Every row gives one point. To make a cloud, some directions were put in groups of two or more. Within a group, all points are equally far from the middle, so they leave a hole (a ring in 2 directions, a hollow ball in 3). The other directions are filled evenly. Then the cloud was stretched, turned, moved and blurred a little. Count the holes, and give their numbers of directions, smallest first.
In the rows, 100 means zero.

Cloud, 19 rows:
132,55,108
54,112,65
112,121,56
146,128,147
93,95,144
94,78,132
120,84,151
86,111,43
66,93,107
141,142,140
136,65,82
85,76,51
154,109,131
139,71,82
137,58,94
60,91,71
66,96,52
138,142,106
107,170,138
Holes: 1 (3)

Cloud:
86,139,106,82,142,68
136,65,82,67,64,116
120,145,160,105,108,47
136,90,148,86,84,122
100,110,182,85,85,116
133,119,77,84,87,74
123,103,41,142,84,78
132,171,108,88,83,89
169,70,90,133,135,122
82,154,137,41,89,118
80,93,156,42,109,82
126,123,141,62,120,91
94,142,83,30,133,102
110,100,35,125,79,80
113,107,100,157,122,123
53,122,88,116,117,100
80,184,104,132,127,93
145,86,122,146,62,143
109,89,120,91,78,62
83,132,131,36,107,85
119,79,46,82,133,174
137,21,27,122,149,142
130,75,99,70,68,96
118,31,68,135,122,80
127,133,105,60,109,101
111,111,98,136,96,155
110,146,158,110,83,141
101,152,111,140,131,127
143,71,93,125,120,151
105,71,22,89,88,84
75,132,76,119,132,93
110,81,91,128,45,84
102,68,16,132,99,148
117,141,125,106,47,140
60,72,65,97,121,138
87,157,94,95,81,65
94,104,129,93,124,50
155,50,78,169,93,142
179,99,74,113,104,102
100,114,154,99,66,124
123,86,88,141,136,80
114,83,28,106,142,158
103,87,86,126,49,136
89,160,119,89,43,82
67,103,65,58,71,108
122,39,76,70,68,123
140,126,147,86,132,102
167,92,49,85,111,135
55,52,121,95,135,107
112,95,111,65,69,117
134,90,137,120,83,142
Holes: 1 (3)

Cloud, 87 rows:
62,117,124,134,122,142,160,90
96,32,71,105,69,96,76,79
110,118,154,85,117,106,138,123
75,67,97,124,75,107,71,78
76,124,57,134,116,106,73,115
169,104,80,65,104,87,121,76
57,118,107,73,125,151,177,66
56,144,108,56,119,137,162,125
92,94,98,143,153,49,91,142
88,139,88,113,107,90,134,55
82,114,95,96,32,79,95,39
104,104,132,121,87,25,80,30
78,165,88,108,105,94,131,130
33,118,92,99,119,118,95,130
113,136,96,92,72,88,113,148
96,70,34,111,74,119,82,56
78,116,124,78,98,53,129,62
110,128,122,117,129,74,96,79
131,70,45,58,110,74,105,90
73,111,93,105,122,41,79,115
118,42,112,135,118,43,132,47
117,86,28,81,96,34,122,149
117,105,76,95,75,78,148,30
122,79,112,69,146,99,96,95
34,96,76,127,90,128,135,70
82,86,137,70,66,139,82,92
112,80,102,141,127,79,54,111
149,112,31,148,81,91,89,64
101,62,143,111,81,113,112,115
110,133,66,110,66,74,137,44
69,130,75,81,157,169,145,158
119,72,87,44,107,107,140,110
89,73,105,134,99,111,111,32
158,82,131,98,139,98,98,139
80,144,108,120,99,105,123,153
111,85,79,61,79,146,102,145
168,83,75,92,123,87,137,90
80,36,126,90,95,126,56,81
76,74,86,109,41,138,126,64
63,78,82,122,126,106,123,71
92,89,80,133,53,127,169,95
59,78,118,93,71,95,119,148
85,81,38,120,72,83,72,111
115,51,40,106,130,65,112,100
94,66,63,57,80,93,132,48
140,83,111,92,129,120,188,125
119,72,92,80,50,40,79,98
81,135,108,88,105,96,88,40
120,75,116,89,52,92,162,123
110,150,80,95,128,109,153,87
106,118,91,129,52,63,149,41
57,91,65,110,93,65,74,61
97,64,22,109,97,49,130,137
70,99,78,72,93,95,56,162
50,109,130,68,121,126,103,96
155,43,66,91,90,79,95,142
81,98,97,63,131,54,33,102
115,116,31,92,133,120,147,103
117,104,61,63,131,124,154,117
159,105,65,104,49,46,99,49
77,176,77,112,89,122,125,142
124,60,85,94,80,141,155,100
125,65,74,115,155,113,75,123
135,97,89,83,41,91,158,77
110,149,55,113,113,89,139,78
120,137,108,87,109,153,95,136
135,39,78,74,114,100,106,161
82,64,82,80,128,153,93,166
101,77,51,119,85,90,30,126
73,94,121,125,122,138,130,141
22,68,112,100,116,164,135,130
55,95,94,87,71,37,124,95
97,102,97,138,76,44,94,112
115,153,56,112,53,89,168,103
164,67,139,77,125,89,112,76
77,94,59,70,48,123,101,126
97,95,35,74,50,91,84,113
121,151,97,97,50,79,121,5
113,160,45,136,88,77,138,94
75,108,138,84,138,130,153,116
153,98,94,68,129,84,141,161
84,85,155,103,130,79,94,95
100,95,122,71,114,32,106,60
113,143,99,108,92,50,104,137
67,106,77,60,63,97,80,132
129,117,37,109,52,76,82,102
124,114,104,94,15,117,138,58
Holes: 1 (4)

Cloud, 89 rows:
134,129,70,93,68,105,132,101,119
117,92,132,72,143,99,58,96,103
126,74,83,111,79,144,124,76,124
83,144,76,128,131,73,117,110,121
82,136,38,71,99,89,152,124,113
75,120,106,78,140,74,56,99,127
64,80,81,112,114,128,129,87,104
122,125,86,103,72,83,34,55,66
109,77,124,97,113,78,28,75,95
108,88,108,101,89,105,74,66,56
94,131,105,95,86,55,88,135,79
127,112,124,85,125,47,87,103,115
85,98,106,72,109,103,52,86,48
121,78,96,80,118,91,52,98,130
116,112,97,109,126,75,69,85,92
51,108,88,80,78,91,92,54,131
115,124,85,134,107,116,51,110,27
77,134,127,79,168,75,100,103,106
102,53,126,121,101,129,65,130,79
120,63,100,147,68,136,61,87,107
95,108,22,95,92,77,62,103,110
127,102,126,106,66,94,36,60,60
97,155,78,65,130,97,165,119,113
102,148,49,106,118,111,134,132,71
97,75,128,124,112,54,30,97,58
88,83,99,85,127,113,112,51,105
131,138,68,150,120,100,100,95,49
106,56,110,131,99,122,50,85,71
123,130,87,105,141,78,81,133,70
84,85,79,109,117,81,105,67,132
41,117,73,53,107,82,103,98,139
69,143,96,108,106,67,87,174,84
111,84,141,86,129,33,61,85,106
73,48,103,90,129,96,84,51,87
107,147,68,96,98,116,172,100,113
71,120,99,144,117,69,25,99,68
98,51,112,117,95,136,115,67,121
79,131,57,128,33,87,71,95,66
159,90,122,94,84,97,111,62,86
72,76,86,38,92,50,83,82,115
84,162,59,105,118,48,104,162,74
40,111,92,102,113,97,85,107,111
81,85,119,86,68,106,52,84,117
81,86,97,50,96,76,97,103,121
84,141,104,75,154,117,152,87,123
119,149,53,81,114,127,135,80,99
125,111,70,123,101,115,64,78,101
95,107,61,108,154,120,118,106,146
124,134,40,91,86,84,99,118,94
84,135,55,91,85,84,142,98,129
87,124,67,144,71,97,56,68,68
82,145,115,111,86,86,69,122,48
87,128,76,106,108,130,107,148,60
106,98,106,147,102,145,54,127,85
98,101,115,85,134,43,17,75,90
143,122,40,109,102,119,101,95,64
104,117,98,91,56,123,92,116,105
109,153,41,107,88,90,128,87,70
118,91,75,117,35,122,92,73,97
98,175,80,81,102,59,140,93,127
87,152,64,106,84,112,117,95,111
118,128,100,143,106,118,42,80,95
137,88,102,141,99,117,92,56,68
69,145,88,112,153,42,44,149,82
100,119,89,99,102,125,84,138,78
65,141,69,106,78,117,112,96,49
164,111,118,108,142,104,83,106,114
132,119,105,146,110,53,12,128,63
141,90,158,110,71,110,51,73,108
138,87,131,101,126,99,66,110,95
95,147,100,90,117,100,83,99,73
89,88,124,82,117,112,130,71,97
93,114,79,136,106,92,5,125,49
62,95,108,75,120,86,66,81,97
112,116,86,81,72,119,86,99,134
128,98,125,106,101,118,108,120,71
102,142,92,145,145,93,99,132,54
74,170,42,102,107,106,119,137,67
111,128,76,86,74,136,154,102,112
147,116,75,135,70,108,71,108,81
136,119,67,77,64,116,96,87,135
77,90,96,46,99,117,104,106,91
49,90,84,108,111,110,67,118,65
55,151,74,91,107,112,98,145,85
146,98,97,162,53,81,55,82,82
122,116,74,129,143,64,98,118,57
123,147,100,102,144,115,117,125,87
59,123,113,72,78,68,86,86,94
90,106,98,117,110,122,81,85,116
Holes: 0
